Each row of a before or after table is a point. The points were changed in one or more steps. Then noise was added and the rows were shuffled. The steps act on columns, c1 being the first. Name the steps. A step turns or swaps two columns, mirrors them in a line or flattens them onto one, adds a multiple of one to another, or multiplies or shifts one. Angles are multiples of 10 degrees, from the lower column toward the higher: turns from -170 to 170, lines from 10 to 170 but not 90. Use the fewest steps. Two steps may share a column if one is a turn and the other turns, adds or multiplies; they go together, in the order done. Otherwise the lowest column goes first.

Before, 13 rows:
[[-20 -38]
 [  1  27]
 [ 54  -3]
 [-13  28]
 [-74 -53]
 [-30  32]
 [ 49 -23]
 [-57  23]
 [ 43 -42]
 [ -1  22]
 [ 14  33]
 [-17   3]
 [ 42 -32]]
After, 13 rows:
[[ 10  23]
 [ 52   5]
 [-50 -25]
 [ 18  29]
 [ 42  17]
 [ 10 -38]
 [ 60 -77]
 [ 23  -6]
 [-56  -4]
 [-60  11]
 [  8  19]
 [ -3  32]
 [-51 -20]]
Steps: mirror c1 and c2 in the line at 80 degrees

Before, 11 rows:
[[ -4  10  -8 -31  -4  37]
 [-21 -31 -25   3  12 -71]
 [  3  34  -1   0   7 -14]
 [ 20  15  38 -12  20 -20]
 [ 16   7  -4 -15   9   5]
 [-29 -15 -20 -51  10  42]
 [ 25  18  18  16   9  20]
 [-13 -50 -23  11  16 -59]
 [-12   9   5  -8  16  19]
 [ 29  16  25   2 -22 -17]
 [-40 -25  13  26 -12 -50]]
After (11 x 6):
[[  60   14  -27  -12    1   39]
 [  48    7    3  -15   11    0]
 [ -38   11  -12   -9   23   -6]
 [  75   19  -25   17   14   -6]
 [ -39  -49   41   11  -10   50]
 [ -87  -15    4  -51   32  -35]
 [   9   34    5    0   -1   14]
 [ -64  -31   48    4  -19   57]
 [-119  -25    5   26  -35   39]
 [ -12   11   -5  -31   15  -34]
 [  88   16  -18    0  -30   10]]
Steps: multiply c1 by 3; turn c3 and c6 by 160 degrees; turn c5 and c6 by 30 degrees

Before (12 x 11):
[[  6 121   8 -38  23  -6  28  -9  17   7 -11]
 [  8 -11 -13 -38   5 -10 -64  -7  13 -18 -14]
 [  6 -29 -31 -59  18  29  21 -16  -2 -16 -25]
 [ -2 -25  20  10  27  36  32  -6  -8  11  -4]
 [-57 -23   5  -4  18  -8  23 -41  23  10 -13]
 [ 17 -35   4 -10  21   0  51 -30  21   9 -17]
 [-14 -38  -6 -39 -34 -29 -43  -8 -15   5   6]
 [  4  15  -3 -16  30  -8  42 -20  -9 -41  -6]
 [  1  10  26 -38 -20  -7  24  -5   5 -28 -40]
 [-15 -22   3  12 -16 -19  42 -11 -25   5 -63]
 [  2 -31   6  -5  -5  10  -9 -57 -16 -11  -7]
 [  8  25 -27  10  -6  35  38  -6  10 -21  -2]]
After (12 x 11):
[[ 48 -26  14 -20  16 -10  13   0 -44  15  -9]
 [-10 -12  -1  25   3 -11 -70   3 -11  -9   7]
 [-11  22 -14 -19  -6  37  32   4  -5 -15   9]
 [  6 -21  32 -17  26  35  27  -8   7   9  -5]
 [ -9 -29 -21 -52  17  28 -33 -21   2  -2   0]
 [-12 123  24 -44  21  -2  -9   7 -15   8  -8]
 [ 22 -21  14 -24 -15 -18  33 -31  19  31 -18]
 [  1 -30  17   1  -4  11  -8 -78  16  -6   5]
 [-22 -35  12 -43  20  -1  25 -14 -14  13 -13]
 [ -3  11  37 -42 -18  -4 -14  -4  -3  -6   1]
 [ 15 -37   7   8 -36 -27 -54 -19  10  -2   2]
 [ -6  17   4 -40  31  -9  14 -30   8 -28  17]]
Steps: turn c1 and c9 by 160 degrees; add -1 times c9 to c8; shift c3 by 10; turn c4 and c7 by 50 degrees; flatten c10 and c11 onto the line at 150 degrees

Before:
[[-77   6  -3  38 -15 -12 -20 -21  12 -73 -36   1  37 -54 -14 -31 -27 -28]
 [ 42 -38 -41 -11 -27  24 -33  18  51   9  -9 -39 -57  -1 -24 -37  -7  32]
 [ 52 -15   1   8 -10  25 -20  22 -11  19 -57 -11  19   1 -45 -11 -18   1]
 [-74 -29   8  15 -26  -5  24 -88  37 -54 -23 -45  33  -8 -28   4  37 -67]
 [-23  15  14   5  73  49  40 -13 -70 -14  -1  -9 -56  30  11   6 -27  30]
 [ 44 -45 -35   4 -22 -36 -16  20  16  27 -18 -15  22   0 -28 -17 -88  10]
 [-43 -16  39  82   7 -34 -10 -75   8 -44 -24 -62  33   1 -53 -25  11 -41]
 [ 32 -27 -68  -6  -9  18 -49 -20  18  11 -23 -15  11  11 -80 -22 -35  31]
 [-34  18  35 -12  52   2  12  -7 -25  24 -59 -12 -24  14 -35  15 -15  79]
 [ 17  37   0  46  77  20  24 -12 -40  41 -33  40 -46  71  22  37  -7  78]
 [ 15  -7 -61 -25 -10 -32 -61  45 -25  37 -32 -28  -2   7 -40 -13  -6  29]]
After, 11 rows:
[[ 17  38   3  45  77  19 -39 -15   9  41 -13 -47  53  51  21 -21  -7  74]
 [-22  17  16   6  74  48 -46 -12   7 -15  -1 -29 101  21  10  14 -26   7]
 [ 31 -28 -69  -6  -8  16  89 -19  10  11 -10 -35 -37   7 -81  -5 -34   3]
 [-42 -17  39  82   7 -35   3 -74  -4 -45 -11   3  -8   1 -53  17  12 -73]
 [-76   7  -3  39 -17 -13  34 -20 -17 -74 -15  23   4 -37 -14  17 -27 -15]
 [ 15  -7 -60 -23 -11 -33  91  45  24  39 -13 -38   8   5 -40 -19  -4  -9]
 [ 53 -13   0   8 -10  24  23  22  43  18 -23  -8 -36   0 -46   0 -18  -9]
 [-35  18  33 -12  54   1 -36  -9 -11  26 -23 -74  51   9 -35  -7 -16  28]
 [-75 -29   9  14 -28  -5 -28 -87 -40 -54  -9  36 -11  -7 -28   9  37 -74]
 [ 43 -46 -36   3 -22 -37  38  22  22  28  -8 -16 -51   0 -28   9 -88  -8]
 [ 42 -39 -41  -9 -27  24  69  18 -57   9  -4 -47 -11  -1 -23  16  -6 -18]]
Steps: add 0.7 times c1 to c13; turn c9 and c13 by -140 degrees; turn c7 and c16 by 150 degrees; add -0.5 times c3 to c7; multiply c11 by 0.4; turn c12 and c18 by 60 degrees; multiply c14 by 0.7
